Each row of a before or after table is a point. The points were changed in one or more steps. Then noise was added and the rows were shuffled. The steps act on how far a point lies along the listed directions, d1 being the first. Name the steps. A step turns or swaps two directions, mirrors them in a line or flattens them onto one, adds a multiple of one to another, or multiplies one. Angles are multiples of 10 degrees, from the lower direction toward the higher: turns from -170 to 170, lines from 10 to 170 but not 90. Use the fewest steps. Two steps may share a direction if one is a turn and the other turns, adds or multiplies; they go together, in the order done. Otherwise the lowest direction goes first.

Directions:
(1): 39 7 -45
(2): -45 19 -36
(3): -10 -57 -17
Before (8 x 3):
-20 -44 -29
29 13 -12
-2 -46 -37
4 -14 7
38 9 15
34 -1 10
36 6 -19
-30 -20 0
After (8 x 3):
38 5 -8
42 22 -7
7 -19 4
-32 -35 20
37 14 -50
-7 -57 -53
-30 -54 -35
28 25 -34
Steps: multiply d1 by 1.6; turn d1 and d2 by 20 degrees; multiply d3 by 1.3

Directions:
(1): -34 -36 -34 -27
(2): 54 -25 -28 1
(3): 3 -46 47 -4
(4): -15 -19 -12 60
Before (13 x 4):
7 -12 -17 -14
-4 13 -15 -40
-3 -26 -15 -33
-24 -1 3 -27
-5 15 7 -7
3 -22 1 -27
24 -7 18 -12
-22 25 8 -17
23 47 -21 22
-8 33 18 -10
12 -4 0 5
24 -11 -16 -26
16 3 -35 3
After (13 x 4):
-21 -13 -14 10
-9 4 13 12
-26 15 29 22
2 18 -9 25
25 -30 6 -13
9 6 -2 -3
-28 -4 18 16
20 -33 -26 11
-11 -41 -9 25
9 -24 -23 -6
12 -1 62 0
4 -16 -33 14
8 -38 -36 2
Steps: add 0.7 times d1 to d2; turn d3 and d4 by 170 degrees

Directions:
(1): 26 8 24 3 -14 -50 -50 17
(2): -60 36 -7 -9 3 12 -39 12
Before (12 x 8):
7 -19 -8 4 5 25 33 -11
14 -4 0 5 9 2 22 -5
-6 -1 -6 -1 3 10 13 -5
18 -8 0 6 3 6 19 -8
14 -9 2 5 -2 1 21 -7
23 -11 4 2 -1 -8 10 -4
-17 8 -5 -3 2 8 -2 3
7 -7 1 1 2 -7 -2 7
-5 -8 -16 2 4 24 26 -6
6 6 1 3 3 -9 2 5
-38 9 -13 -10 15 28 12 -9
11 -17 -2 8 1 -4 15 -7
After (12 x 8):
-28 13 -8 -5 4 13 -4 5
-61 15 -23 -14 21 47 18 -11
23 -13 -2 6 10 5 32 -8
24 -24 -1 10 4 -5 23 -9
10 3 2 3 1 -10 1 7
9 -28 -14 4 10 36 54 -19
25 -15 4 4 -2 4 32 -10
-7 0 -9 -2 5 15 18 -6
-9 -13 -22 1 8 33 42 -12
26 -14 -2 7 2 8 30 -12
37 -16 7 4 -2 -10 17 -5
13 -9 1 3 2 -11 -5 8
Steps: multiply d1 by 1.6; multiply d2 by 1.6

Directions:
(1): -20 49 -51 -43 -20 12 14 -2 2
(2): -9 5 43 -8 -26 21 40 29 49
(3): -14 39 38 -20 10 -12 -60 -10 22
(4): -18 -54 -5 -35 -28 38 -35 -4 1
Before (11 x 9):
-11 12 9 -8 -16 4 12 9 29
16 -12 14 15 1 1 20 8 9
2 35 -27 12 11 -12 22 2 -4
13 -15 6 27 8 -13 7 -5 -17
-6 -17 6 -1 -19 17 35 6 13
13 -34 16 10 -3 1 12 13 -1
-4 -1 5 -11 -9 4 -13 -14 5
21 -4 8 30 21 -18 38 1 -3
10 -11 23 19 9 -7 -9 -1 15
3 2 -5 -17 -8 3 -1 -3 7
15 11 1 31 6 -9 36 4 10
After (11 x 9):
16 -9 18 15 6 -4 4 4 6
-2 13 23 4 -10 -1 18 8 16
7 31 38 9 22 -21 4 -1 22
5 0 29 10 2 -2 -5 3 28
9 32 25 23 20 -22 -14 -8 17
10 -46 -10 24 3 2 16 -9 -24
14 -37 12 9 -8 5 26 17 1
9 -11 -14 -7 -1 0 -1 -7 -7
5 -13 -1 17 12 -17 -25 -13 -10
-6 59 -2 1 22 -24 -25 -8 7
0 -12 -6 -5 -10 6 1 -12 -2
Steps: mirror d1 and d2 in the line at 150 degrees; add -1.5 times d4 to d3

Directions:
(1): 27 -28 -1 -37 -35 16 8 21 10 -1 24 38
(2): 3 -9 38 -5 7 31 -60 -20 20 -3 -9 5
(3): 18 -15 -6 21 -7 -16 -15 1 -22 56 -33 28
Before (13 x 12):
3 -10 23 -51 -16 36 7 15 27 -48 47 2
7 -1 -5 -3 -8 -2 -3 0 1 -9 9 4
-7 15 9 10 13 -18 -6 -13 -19 15 -11 -10
16 -23 -6 0 -20 -13 -13 8 -11 32 -10 15
4 1 -15 -1 -5 -12 14 10 -3 6 6 5
15 -7 -20 -25 -15 1 36 23 15 -21 27 8
7 8 -18 -33 -16 -12 50 14 -1 -31 44 -2
-10 15 3 19 24 -3 -32 -18 -23 31 -31 0
-1 10 10 -34 -2 17 32 5 16 -60 30 -21
-2 10 -26 -19 -7 2 48 19 -1 -44 51 -12
-10 5 -16 -28 -11 5 32 5 12 -35 41 -22
-24 13 12 -18 4 22 -10 -3 18 -29 6 -13
5 -4 14 15 13 3 -39 -14 -6 17 -35 -7
After (13 x 12):
-10 2 12 -9 5 17 -26 -19 15 -10 9 -20
16 -7 5 -26 -21 -4 11 10 -8 7 18 21
1 5 -2 8 3 -4 -11 -6 -2 -6 -1 -5
0 2 24 0 13 30 -45 -19 13 -19 12 -8
-3 13 19 -5 14 10 -1 -13 4 -28 -5 -23
12 -5 -24 -26 -19 -2 25 21 -18 14 12 32
-2 11 36 -6 17 14 -47 -30 13 -13 2 -14
13 -7 -26 -6 -14 -16 33 20 -15 5 -3 4
-20 13 -12 -7 -2 -2 20 10 0 -10 0 -7
3 -1 10 -2 3 5 -24 -4 10 2 -1 4
-5 -3 -1 13 3 -14 -18 -6 -7 13 -13 -16
-7 11 20 13 29 13 -39 -21 21 -12 -15 -20
-37 33 12 28 39 -9 -1 -17 -8 -16 -11 -51
Steps: turn d1 and d2 by 160 degrees; multiply d1 by 1.3; multiply d3 by 0.4
